Each row of a before or after table is a point. The points were changed in one or more steps. Then noise was added and the rows were shuffled. The steps act on how far a point lies along the listed directions, d1 being the first. Write out the steps. A step turns or swaps two directions, mirrors them in a line or flattens them onto one, adds a multiple of one to another, or multiplies one. Angles are multiples of 10 degrees, from the lower direction toward the higher: turns from -170 to 170, lines from 10 to 170 but not 90. Use the fewest steps. Two steps may share a direction if one is a turn and the other turns, adds or multiplies; they go together, in the order done. Otherwise the lowest direction goes first.

Directions:
(1): [ 26 -46]
(2): [-46 -26]
Before (8 x 2)
[[ -5  29]
 [-37 -67]
 [ 18  -7]
 [-33 -13]
 [ 15  29]
 [-77  -5]
 [-69   2]
 [-23  43]]
After (8 x 2)
[[  5 -78]
 [ 12 -36]
 [ -3 -70]
 [-30  15]
 [  7  18]
 [-28  -5]
 [-44 -23]
 [ 68 -37]]
Steps: turn d1 and d2 by -90 degrees

Directions:
(1): [49  7 42]
(2): [-36 -28  46]
(3): [-24  58  17]
Before (11 x 3)
[[-13 -51 -64]
 [ 29  35   9]
 [-55 -78  -5]
 [-20 -50  31]
 [ 65   3  -6]
 [ 62 -33  20]
 [-48  27   1]
 [  9  47  48]
 [ 42   5  18]
 [-24  -9 -21]
 [ 32 -10  52]]
After (11 x 3)
[[-45 -10 -15]
 [ 39 -24  44]
 [-29 -38  40]
 [ 45  69  16]
 [-56  21  25]
 [-41  -8  21]
 [ 27 -20 -43]
 [ 27  16  -9]
 [-36 -54 -20]
 [ 87   9  40]
 [-40   4  61]]
Steps: turn d2 and d3 by -130 degrees; turn d1 and d2 by 110 degrees

Directions:
(1): [ 31  20 -62 -21]
(2): [ 49 -48  17 -26]
(3): [ 26  54  38 -24]
(4): [40  7  2 63]
Before (9 x 4)
[[  5   0  10  43]
 [  8  19  51 -38]
 [  5  -2  -2  48]
 [  4  -2 -11 -10]
 [ 32   1  -2  35]
 [ 22  -2  49 -47]
 [  6  18   6  19]
 [ 27   8  12  23]
 [ -1 -22   7  48]]
After (9 x 4)
[[ 13  -4   3  18]
 [ -9   1 -19  25]
 [-43 -42 -42  56]
 [ 21  89 108 -39]
 [ 17  32   7  -6]
 [ 30 118 100 -46]
 [ 18  30  27  -1]
 [  5 -14  -1  -7]
 [-13 -20 -35  35]]
Steps: turn d1 and d2 by 70 degrees; multiply d3 by 3; multiply d4 by 0.4

Directions:
(1): [ 47 -22 -47   5  53 -25]
(2): [ -4  27 -17  64  18  54]
(3): [  6  35 -27  38 -44 -56]
Before (10 x 6)
[[  20   -2   -5   17   32   32]
 [  66   -4  -77   16  -18 -121]
 [  29    5  -34   11   21  -24]
 [  33   -7  -25    0  -29  -75]
 [  -9   -5   19   15  -13  -12]
 [  23  -11   17    2   44    1]
 [  -4    3   -6  -31  -24  -39]
 [  35   15  -48   35    6  -59]
 [  16    9  -25   15    4   12]
 [  23  -32  -13  -27   33   -7]]
After (10 x 6)
[[-20 -27  56 -44 -16  36]
 [  3  29   1  34 -27  -8]
 [-24  21  27  -3 -27  19]
 [-48  11  55  -4 -22  55]
 [ -4  15  -3  12 -16  26]
 [ -5 -22   9 -49  11   7]
 [-12  13  10 -16 -47 -32]
 [  0  23  24  15 -22 -33]
 [  0 -21   7   7  19  -1]
 [-65 -18  92 -57 -51  79]]
Steps: turn d1 and d3 by 160 degrees; turn d2 and d3 by 20 degrees
